Every row gives one point. Each copy is the shape, with its points in the same order, stretched, turned, moved and blurred by noise. Is it also mirrored, or only turned?
In the rows, zero is written as 128.

Shape, 8 rows:
[[109 140 189]
 [ 93 201  63]
 [137 106 145]
 [141 143 164]
 [115 135  96]
 [ 66 142 115]
 [176  87 134]
 [159 111 118]]
Copy 1, 8 rows:
[[121 205 114]
 [ 73  93 179]
 [142 144 105]
 [143 167 133]
 [106 106 127]
 [ 61 144 113]
 [178 117 107]
 [155 111 122]]
Copy 1 is: mirrored
Copy 2:
[[ 94 123 188]
 [207 221 127]
 [120 103 122]
 [132 112 173]
 [158 152 106]
 [114 191 119]
 [139  65 102]
 [157  97 111]]
Copy 2 is: only turned
Copy 3 (8 x 3):
[[117 141  75]
 [127 213 190]
 [131 106 120]
 [148 138 100]
 [127 143 164]
 [ 74 155 135]
 [174  81 139]
 [166 108 146]]
Copy 3 is: mirrored
Copy 4 (8 x 3):
[[ 46 120 135]
 [140 126  24]
 [107 112 155]
 [ 85 136 146]
 [124 108  97]
 [ 97  70  51]
 [133 134 185]
 [133 127 159]]
Copy 4 is: only turned

Shape:
[[110 141  84 120  92 107]
 [111  69 153 175 159 108]
 [126 179 106 130 134 148]
 [ 96 200  97 124  97 118]
 [163 145 100 122  64 113]
 [146  94 182 165 112  89]
 [117 171  96 102 144 107]
 [161  95 173 150 155 105]
 [167 109 160 107  55 152]
 [101 162 133  93 191 129]
 [ 62 166  91 130 113  67]]
Copy 1 (11 x 6):
[[109  96  85  93 108  90]
 [125 187  95 132 184 147]
 [106 114 158 121  90  97]
 [ 80  95 123  87  67  86]
 [143 108  68 110  68 107]
 [141 192  65 120 123 174]
 [116  95 150  70 106 102]
 [158 183 113 121 137 171]
 [143 109  66 166  73 164]
 [105 101 197  86 133 134]
 [ 74 105  91  43 119  87]]
Copy 1 is: mirrored
Copy 2 (11 x 6):
[[153 118  82 154 106 107]
 [ 91 109 146 213 182 133]
 [133 182 132 144 113 103]
 [157 163 116 158  70  98]
 [170 100 113 140 116  64]
 [138  87 184 200 168 103]
 [173 168 113 143 122 135]
 [136 115 187 178 193 126]
 [132  72 173 119 124  91]
 [153 189 152 141 140 181]
 [172 138  89 197  88 134]]
Copy 2 is: mirrored

Shape, 14 rows:
[[206 119 163 186 180 121  80 115 142]
 [105 166 144 130  90 176 156  85 128]
 [102 171 165  80 148 154 126  78 113]
 [147 167 134 164 172  88 155  97 174]
 [112 127 116 115 123 102  79 160 105]
 [186  62 144 173  86 154 152  83 132]
 [121 135  71  85 131 177  68 152 106]
 [144 138  98  83 126 143 100 147  89]
 [160 171  97 147 113 104 114 131 159]
 [179 148 128 108 166 177 127 172  82]
 [163 162 168 151 112 101 129  82  90]
 [115 104  81  92 160 147 100  91 118]
 [119 170 117 148 157 177 160  90  98]
 [110 160 127 151 105  99 100 150 162]]
Copy 1:
[[188  84 224 171 120  93 118 104  88]
 [136 149 120  74  65 160 130 106 106]
 [119 167 141 121 118 187  89 138 105]
 [220  89 174 129 148 151 170 125  90]
 [ 97 121 130 125 157  83 127 157 113]
 [142  78 174  75  62 122 146  48 163]
 [100 151  70 142 145  84  36 141 103]
 [ 97 126  98 108 168 109  61 131 100]
 [180  72 146  94 125 103 125 151  85]
 [108  88 105 166 149 120  75 114  51]
 [133 101 208  69 113 128 148 111  90]
 [140 159 105 131 170 123  71  85 139]
 [157 142 106 122 114 137 125  66  62]
 [158  93 137 112 108  91 157 179 101]]
Copy 1 is: only turned
Copy 2:
[[168 113 210 168 145 135  35 151  97]
 [ 65 135 131 164  64 160 145 100  99]
 [130 173 120 131  82 135 164  88  76]
 [147 149 177 162  87  75  92 115 156]
 [148  85 100  78 110 142  94 137 113]
 [104  58 214 189 166 171 123 153 117]
 [164 128  71  93 123 228  99 144 137]
 [140 136  95 115 122 177 120 171 116]
 [127 125 161 130  72 129  77 160 180]
 [135 175  95 164 154 167  91 197  86]
 [125 102 180 168  70 103 135 147  68]
 [201 118 116 121 143 188 150 109 145]
 [126 141  98 196  97 143 134 117 115]
 [110  99 137  93  68 111  58 123 146]]
Copy 2 is: only turned
Copy 3 (14 x 9):
[[184 204 157 107  89 176  72 201 130]
 [124 107 110  68 138 146 194 125  80]
 [160  75 103  88 199 152 126 127 105]
 [110 177 143  47 161 151 106 142 153]
 [129 125 143 165 131 144 114  93 130]
 [168 179 134  58  10  99 156 169 105]
 [145 107  61 192 127 205 161  93 140]
 [151 125  75 177 145 146 146 105 133]
 [128 193 133 111 152 150 167 116 146]
 [128 150  68 180 142 168 134 180 106]
 [174 179 143  82 159 105 114 122  72]
 [148 106  53 115  96 172 107  98 156]
 [107 125  52  77 151 172 132 130  81]
 [115 144 182 115 150 155 158 104 135]]
Copy 3 is: mirrored

Shape, 16 rows:
[[147 203 103  70 141 130  81 163 131 117 142 180]
 [ 88  97  91 136  79 145  83 149 145 181 140  96]
 [164  59  90  94 142 123 172 109  89  92 144 121]
 [ 64 200  83 147 161 157 125 172 122 112 142  85]
 [101 112  87 141  96 105 102  90 141  87  99 132]
 [ 73 148 122 142 196 148 110 128 112 127 121  83]
 [177  94  90 120 125 149 133 105 124 118 144 103]
 [ 98 149 156 113  93 110 127 133 122 179 145  81]
 [119 145 184 114 138 163 116 162 107  23 120 133]
 [ 58 153 162 135 126 153 156 165 192 145  90 160]
 [125 136 150 148 123  76 128 119 213  95 134 125]
 [143 123 125 147 168 105 132 115 133 153 131 129]
 [179 142 119 162 115 154 149  89 121 204  79 153]
 [164 101 146 109 155 171 174  85  71  98 203 176]
 [159  68 136  96  92 156 118  72 130 110 133 120]
 [180 136 170 172 124 124 123 131 130 121 121 249]]
Copy 1, 16 rows:
[[119 190 131  60 119 117 151  99 122  76 175 139]
 [ 98  84 140 127 101 123 160  85  88 153 123 215]
 [153 118  84 123 132 170 187 148 154 111  71 128]
 [ 54 126 109 109 126 107 168  21 112  82 155 101]
 [ 79 118  86 111 145 110 106 104 160 122 115 169]
 [ 57 123 140  99 131 140 127  57 115 114 118  96]
 [140 103  82 149 111 179 152 121 142  90  98 146]
 [111 121 163 144  83  86 141 100 122 136 138 129]
 [ 62 149 157  77 139 105 151 134 144  16  94 144]
 [ 64 123 230 122 170  84 121  42 155 103 176 157]
 [126 103 126 128 161  66  62  91 164  94 153 102]
 [113 137 127 142 146 154 121 108 132 125 142 102]
 [114 187 132 202 121 205 119 103 143 140 151 165]
 [117 109 121 112 106 217 201 189 185  50 135 101]
 [134  93 120 129  90 176 124 151 182 101  83 189]
 [100 199 163 132 178 157 119 190 152  71 189 160]]
Copy 1 is: mirrored
Copy 2, 16 rows:
[[166 153 138  90 134 124 132 203 119 139 189  92]
 [ 79  95  87 160 130 185 105 158 155 134 131  88]
 [ 86 123  99 150 172 128 194 105  70  92 135 135]
 [ 98 173 105 107  20 136 141 147 122 116 188  98]
 [150 101  77 145 104 148 103 120 110  98 111 144]
 [112 156 105 138  55 139 135  83 118 131 185  85]
 [102 155  79 153 167 144 165 128 114 104 122 109]
 [ 78 130 128 148 120  95 114 148 181 155 129 104]
 [173 145 194 104  75 124 173  92 114  52 157 108]
 [121 131 150  88  79 170 130 102 188 174 141 177]
 [175 143  65 142 105 117 134 110 202  96 152 176]
 [128 159  82 170 123 124 159 125 146 162 154 133]
 [108 189 112 160 158 151 146 160 151 239  56 137]
 [ 88 195 188 183 174 120 156 123  87  93 151 161]
 [110 123 124 152 202 148 121  96 124  88  93 116]
 [196 174 170 181 138 147 162 177 147 173 123 188]]
Copy 2 is: mirrored

Shape (15 x 12):
[[147 170 165 141  98 148 109 134 134 120  92 128]
 [150 127 101 130 112 149 128 140 122 130 126 134]
 [113 157  77 130 115 122  96 167 108 130 150 133]
 [100 161 107  87 190 173 143  79 108 165 147 118]
 [134 112 155  69 132 131 131 134 147 118 151  91]
 [108 141  87 148 168 100 140 113 114 124 143  79]
 [105 116 150 147  98 143 131 153 109 129 129 134]
 [152  88 150 167  91  86 130 123 106 145 127 113]
 [157  86 151 112 100 126 123 116 110 118 117 126]
 [135 108 155 135 154 134  92 112 143 155 125  76]
 [129  65  97 150 112 101  95 133 170  90  94 112]
 [147 106 110 129  91 132 155 183 128 154 136 156]
 [146 109 107 107 142 171 127 172 131  95 162 144]
 [112 190 126 131  86 143 139  85 131 109 197 123]
 [137  84 154 133 160  64 135 125 121 159 150 129]]
Copy 1 (15 x 12):
[[ 90 172 136  54 119  85 137 108 119  89  90 112]
 [136 133 162 137  99 131 136 102 150 141 103 107]
 [151 170 161 116 116 153 103 144 191 146 106 103]
 [249 161 150 139 171 107 162 143  81 162 157 112]
 [168 113  72 102  94 145 118 147  77 155  91 118]
 [194 155 133 131 186 171 136 117 167 135 165 144]
 [114 122 128 126  86  76  95 102 149 101 137 135]
 [ 65 133 123 118  90 115 117  71 154 146 181 164]
 [ 98 109 123 112  66 119 107 100 115 145 149 102]
 [115 193  74 154 134 140 158 123  80 126 137 132]
 [ 60 113 110 167 111 215 126 133 153  92 140 126]
 [115  85 140 146  59  96 125 109 180 174  87 136]
 [157  99 147 173  97 123 103 116 134 147  51  58]
 [175 159 195  41 138 142 102  98  83 132 119 167]
 [ 94  89  77 147 149 120 130 127 137 203 185 140]]
Copy 1 is: mirrored
Copy 2 (15 x 12):
[[145 140 163 125 130 145 104 167  92 114 120 146]
 [126 102 156 135 136 141 132 120 114 131 126 123]
 [120 128 141 135 116 155 163 116  98 140 112 156]
 [ 92 124 170 127 210 120 190 104  75 114 131 138]
 [120 158 105 129 143 124 130 119 101 137 133  88]
 [ 90 167 129 137 136 135 149  99 129 102 154 159]
 [ 99 132 156 119 134 134 133 164 136 133 121 142]
 [126 124 107  95 131 129  96 133 144 125 143 142]
 [138 123 127  88 135 131 107 131 126 126 135  97]
 [ 96 152 103 119 159 154 117 128  80 125 148 137]
 [107 149 110 122  80 188  99 138 148  81 130 107]
 [117  83 147 137 129 119 126 132 135 148 101 119]
 [104 107 151 144 106 136 156 128 108 135 140  81]
 [175 137 128 153 183 131 175 141 118 153 141 146]
 [ 99 132  81  89 129  98 120 117 122  94 140 126]]
Copy 2 is: only turned
Copy 3:
[[127 127 153 137 161 142 120 101 127 163 149 154]
 [124 109 102 122 119 135 135 101 142 160 115 116]
 [ 72 115 107 123 119 133 149 166 177 173 111 148]
 [156 149 131  93  73  72  47 157 124 157 106 114]
 [190  95 130 106 116 148 112 150 124 107 178 118]
 [155 179  86 128  70  82 131 188 119 142  85 154]
 [113  94 131 168 145 120 130 127 143 116 136 146]
 [141 114  88 130 145  95 180 111 140 101 129 162]
 [163  97 115 104 145 152 137 100 132 110 126 137]
 [176 159 112 132  85 100 134 126 162 116 164 133]
 [129 185  98 137  91 191 181 127 158 116 118  94]
 [111  69  81 146 154 123 158 105 152 132 153  98]
 [129  75  91 126  98 169 107 110 139 147 138 117]
 [ 86  88 180  94  94  94 112 140  86 172 111 173]
 [154 141  59 106 127  80 140 160 144  74 163 155]]
Copy 3 is: only turned

Shape, 16 rows:
[[112  89 121 133 119 154 139 150  95 160 131 104]
 [ 87 136 107  66 125  88 155  81 141 157 224 143]
 [127  98 108 139 120 129 142 181 120 136 165 102]
 [145 105 126 144  93 102 168 147 103 153 151  92]
 [134 141 132 153 125 123 102 122 110 128 100  80]
 [114 128 107 123 126  97 142 156 140 127 148 138]
 [107 151 114 102 139 123 146  85 120  70 170 137]
 [155 129 157 129 123 127 113 126 131 114  68 119]
 [ 94 124 164 156 106 127 133 164 133 133 147  91]
 [152 155 167 133 139 121 144 119 125 144 132 118]
 [147 182 147 150 137 152 145 137 142 155  91 106]
 [128  97 104 147  94 134 137 119 149 117 137  97]
 [108 103 119 158 139 100 156 113 126 144 156 130]
 [165 152 186 154 117 156 129 119 130 162 111 128]
 [117 100 148 121 152 135 159 158 144 149 151  74]
 [138 162 164 141 111 132 161 124 124 138  63 119]]
Copy 1:
[[167  74 137 190 125  87 140 110 133 143 161 118]
 [ 67  92 182 111 130 199 128 135 136  52 169 162]
 [173 128 134 170 147 133 109 107  99 140 171 140]
 [186 102 121 151 139 141 118 114 106  96 106 124]
 [131 120 140 145 167  86 115 143 103 144  87 106]
 [133 143 134 130 128 135 106 116 114 114 164 109]
 [ 86 132 127  94 126 183  82 195 169 137 143 141]
 [139 154 116 148 107  81 137 132 137 163  75  66]
 [118  95 123 175 137 132 124 119  63 144 131 116]
 [121 141 111 141 120 134 103  93 125 134  77 117]
 [ 98 147  91 179 122  72  79 105 116 104  87 116]
 [143 130 133 142 128 111 137 156 120 114 135 144]
 [144  95 140 102 113 127 114 103 122 123 141 116]
 [115 139  89 170 119 104 138  64 131 130  76 109]
 [148  99 153 194  92 120  99 114  97 138 135 138]
 [125 124  75 162  94  80 100 127 136 104  50  68]]
Copy 1 is: mirrored
Copy 2 (16 x 12):
[[131  86 184 149 114 160 128  89 139 200  88 111]
 [ 65 140 116   7 111 129 130 211 156 222 121 125]
 [148  78 174 135 162 170 122 117 166 178  84 143]
 [109  63 168 147 105 176 112 147 166 154 105 154]
 [124 129 123 187 117 134 163 120 156 109  82 110]
 [122  96 141 102 146 138 158 143 156 136 122 152]
 [148 182 105  88 127  89 105 184 187 149 152 113]
 [121 116 119 190 116 125 166 129 122  89 132  92]
 [139 112 173 129 112 149 131 118 134 108  73 121]
 [ 74 147 144 163 135 138 130 148 156 118 132 108]
 [ 79 150 138 173 125 173 149  91 163  72 126  94]
 [162 118 121 138  94 179 135 132 120 132  94 143]
 [109 139 150 138 127 156 141 142 144 168 129 174]
 [ 71 145 149 170 115 149 113 111 122  97 123  85]
 [115 110 196 152 147 204 150 124 140 162  98 109]
 [ 97 123 137 175  88 142 155 115 150  64 161  91]]
Copy 2 is: only turned
Copy 3, 16 rows:
[[136  96 113 102 148 124 143  82 160 106 115 160]
 [ 74  25  98 141  93 186 167 228 110 101 138 188]
 [154 106 131 140 138 103 138 124 131  87 123 180]
 [118  90 143 164 109  90 144 110 174  98 114 158]
 [119 127 134 139 155 115 134 117 168 123  57 102]
 [148 107 136 158 114 132 143 154 108 121 134 168]
 [ 90  87 102 117 108 104 167 207  86 139 107 145]
 [124 148 142 150 161 107 143  99 143 143 123  97]
 [152  72 116 145 180 105 112 143 156 143 111 171]
 [100 125 141 154 138 126 105 152 173 137 123 139]
 [144 151 122 140 133 128  70 123 196 144 142 122]
 [147  80  97 149 129  85 135 121 117  91 119 125]
 [ 98  66 122 142 110 129 117 125 115 117 104 171]
 [116 129 158 136 163 121  72 120 204 142 152 124]
 [128 109  76 151 164 129 115 138 154  98 126 192]
 [128 129 121 152 118 107 110 102 187 186 147 109]]
Copy 3 is: only turned
Copy 4 (16 x 12):
[[114 150 125 181 106 123 141 140 143 154 123 138]
 [168 145 239 114 111  55 136 161 130  87 194 124]
 [121 147 117 117 115 107 157 139 175 156 137 120]
 [120 150 143 122 133  76 180 125 159 119 100 124]
 [116 124 119 120 124  97 124 131  89 159  98 114]
 [132 149 142  77 125 114 139 147 153 119 145 119]
 [153 105 178  90 138  87 120  97 109 125 205 153]
 [132 108 108 131 113 149 125 109  93 129  86 115]
 [ 87 111 118 121  82  85 162 144 129 134 109 135]
 [137  91 131 135 131  91 143 145  90  86 112 125]
 [118  99  82 131 126 106  88 138  98  86  98 131]
 [108 159 130 125 112 106 136  77 140 141 134 107]
 [119 162 141 119 132  89 165 145 112 117 150 141]
 [107  80 118 185 130 116 132 142  82  83 100 116]
 [147 126  89 138  70  75 154 127 127 131 118 125]
 [111 107  98 132 121 120 109 111  92  81  67 156]]
Copy 4 is: only turned
